Each row is a point. The window is the flat piece filled in between its corners: a triangle in 3 columns, a solid with four corners in 4, and so on. A path goes straight from each point to the next, and from the last back to the first. List the points from which the path goes on through the window.

Window (3 x 3):
[[ 53  41  -2]
 [-43 -12   0]
 [-24 -25 -23]]
Path:
(1): [50 18 -1]
(2): [-40 -37  37]
(3): [-39  -2 -14]
(4): [-18   2 -37]
(5): [-24 -35 -13]
(6): [-13 -28 -12]
(7): [-34  -9 -28]
(8): [-41  -2 -64]
(9): [-2 -1 60]
(10): [ -1 -34   9]
(11): [-39  -8 -49]
(12): [-20  34 -39]
(13): [-24 -14  11]
(14): [ 55 -20   5]
(15): [ 12  30 -26]
(16): [33 61 -5]
Through the window after points: 2, 4, 6, 8, 10, 12, 16

Window (6 x 6):
[[ 16  -9 -12  74  11 -46]
 [-22 -21  -8 -50 -27  25]
 [  7 -23  38 -30 -12 -45]
 [-47 -18  30 -39 -26 -31]
 [  9  46  26  63  21  22]
 [  1  -6  16   1 -48 -42]]
Path:
(1): [ -9   8   4  26   4 -39]
(2): [ -1 -27  54  44 -27 -47]
(3): [ -6 -47  80   4 -27 -16]
(4): [  5  40  -8  23  11 -54]
(5): [-32  29   4 -57 -24 -52]
(6): [-41 -62  47   2 -21   1]
(7): [ -6 -44  34 -18 -26  -4]
(8): [-17  21  18 -20 -41 -30]
(9): [ -3   0  13 -12 -30 -52]
(10): [-19 -26  32  18 -52   8]
(11): [ -1 -20  21  25 -31 -40]
(12): [  1  31 -27  -5   3 -31]
(13): [-20  -9   0 -32  -5 -33]
(14): [-28 -43  37 -28 -69  -6]
(15): [ -8 -16  36  39 -27 -23]
(16): [-18  12 -16  -3   4 -25]
Through the window after points: 5, 9, 11

Window (8 x 8):
[[ 24  50   6 -66   0  17   7  37]
 [-11  22  41  20 -37   1  -9  19]
 [  3 -22 -15   7 -32 -28 -14  16]
 [ 13 -34  22  -2 -69  10   0  95]
 [  4 -54  31  25  -8 -10  -7  26]
 [ 19  42  24  48  -3  13  28  -9]
 [ -9  57 -15  13  33  28  -8 -12]
 [  5  -3   2  -3  -8  32   4 -21]]
Path:
(1): [-2 22 17  7  1  0 22 -6]
(2): [-16 -17  -5  13   1  35  57  59]
(3): [ 36  15  18   1 -32 -10 -54   0]
(4): [ 12 -10  12  37 -36   6 -49   6]
(5): [-17  10   9 -20  24 -10  56  28]
(6): [ -6 -36  10  -6 -48  16  70  20]
(7): [ 19  -7  26  22 -11 -20 -77  26]
(8): [ 39 -19  24   4   2  27 -26   7]
(9): [-45  13  -6  20 -21 -11  35   6]
(10): [-32  14  45   3 -25  15  48  28]
(11): [ 17  17   9  21 -12  12 -15  -7]
(12): [ 30  14  32  25 -31   9 -18  -7]
(13): [-21   0   6 -31   3  -8  25  87]
(14): [-41  11   9   0 -36 -16  29  41]
(15): [ 22  16   0 -20   8  29 -18   3]
(16): [ 36  24  29  43 -28  20 -33  28]
Through the window after points: 4, 8, 10

Window (11 x 11):
[[-11  -9 -11 -44  32 -65  69   1 -41 -63  -6]
 [  1  48 -55  -6 -40  35  -8 -10  -7  29 -26]
 [ -7 -47 -19 -26 -37  41 -46   1 -43  11  56]
 [ 23 -14  44 -35   3  40  18 -14  60  15  24]
 [ 33 -21 -45  48  14  48  11   5  -3 -10  35]
 [ 32  52  -5 -29  31 -28  13  30  46  29  20]
 [ 28  57  22  14   7  81   7  13 -24 -13  15]
 [ 25 -26 -48  -4   5 -34 -29  32  29 -65   2]
 [ 59  13  36 -60 -24 -46 -11 -23   7  -6  -2]
 [  6   9  23 -56  30  39  -9 -49 -18  22  20]
 [  6 -53 -29 -11 -15  19 -65  26  -3  68  -7]]
Path:
(1): [-16 -11   5 -17  -4   7 -27 -17 -10   8  21]
(2): [ 65   0  -8 -61  32  40   8  -1  -9  39 -11]
(3): [ 53  21 -59 -65  -1  19  38  48  -5 -21   7]
(4): [  1 -22   5  -1   6  21 -15 -29 -20   1  13]
(5): [-32  13  48 -16  12  32 -16 -55  48  15   4]
(6): [ 88 -34 -13 -44 -16  27  40  54  19   9  35]
(7): [ 32 -29  -7 -80 -52  57 -31  84 -22   9   3]
(8): [  5  -1 -23  19  20 -13 -11 -26   5 -21  30]
(9): [ -9  19  39  37  13  13 -31 -17 -44  26  31]
(10): [ 27  -6 -23 -34 -13  15  13  -4   9 -15  -2]
(11): [ 30 -20   7 -51   2  43   0 -16  -1  15  20]
(12): [ 1 16  8 15 -4 18 -5 12 11 -7 26]
(13): [ 10 -16  47  21  10 -32 -11   6  24  15 -15]
(14): [ 23 -24 -55 -37 -10  71  -7   2  -7  13  43]
(15): [ 60 -11 -29 -54  14  13   9   0   9   1 -14]
(16): [-30  22  30  31  -8  15 -16  -5   3  15  32]
Through the window after points: 1, 5, 7, 11, 13

Window (14 x 14):
[[  8  37   5  18 -13 -80 -12 -10 -31 -15  21   1 -11 -21]
 [ 12  -9   3  25  61  30  36 -26  24 -18  63 -17 -32  20]
 [-64 -23  28 -21 -37  16  36 -57 -37  23 -18 -22 -28   9]
 [  5   5  34   2  22 -15  56  50  35  10 -15  -1  -9 -41]
 [ 18 -18 -15   0  34  22   2  28  22  85  37  -6  45  35]
 [  9  44  34  28 -15  33 -40  11  -8 -48  71 -17 -12  23]
 [-37 -53 -35  16 -19  41  31  31 -38 -14 -16 -17  41 -32]
 [-13  40  33 -13  34 -42   8  18 -21   1  31 -34 -59 -55]
 [-37  30 -26   5  -4  12 -30  24 -28  49 -21  40  11  45]
 [ 53  -8  12 -19  16  30   2  30  12  33 -21 -33 -27  17]
 [ -9 -10  13 -17  48  78   5  53 -48  13 -10  57  77 -29]
 [-62 -48   2 -37  -1  32 -23 -33 -13 -45   1 -29   0  21]
 [-17  39  12   5  43  62   5 -10   9  -5   0  -9  29 -18]
 [-35 -69  36  23   2  55   3 -33  21  29 -26 -34 -36 -36]]
Path:
(1): [  8 -16  22 -48  13  60  13   9   4  22  15  56  24 -57]
(2): [-40   3   9  41  17  -9  23  14 -34   2 -22 -56  -6  44]
(3): [-14 -41  87  -1  37  14  28  74 -59 -12   0  -8  44  10]
(4): [ -9  10 -36   6   7  52  -4  -9   0   1  16  12  10 -19]
(5): [-18   9   9 -11  -9  26   0 -23 -15   5  13 -10 -17 -22]
(6): [-24 -17  12  28  25   8   6  26 -21   1  11 -25  19  40]
(7): [-52  20  58  62  30   9  -1  -9 -33   1 -26 -37  23 -15]
(8): [ 11  12  -4 -15   5  45  -8   3  12 -20  48  -1 -11  10]
Through the window after points: 1, 3, 7
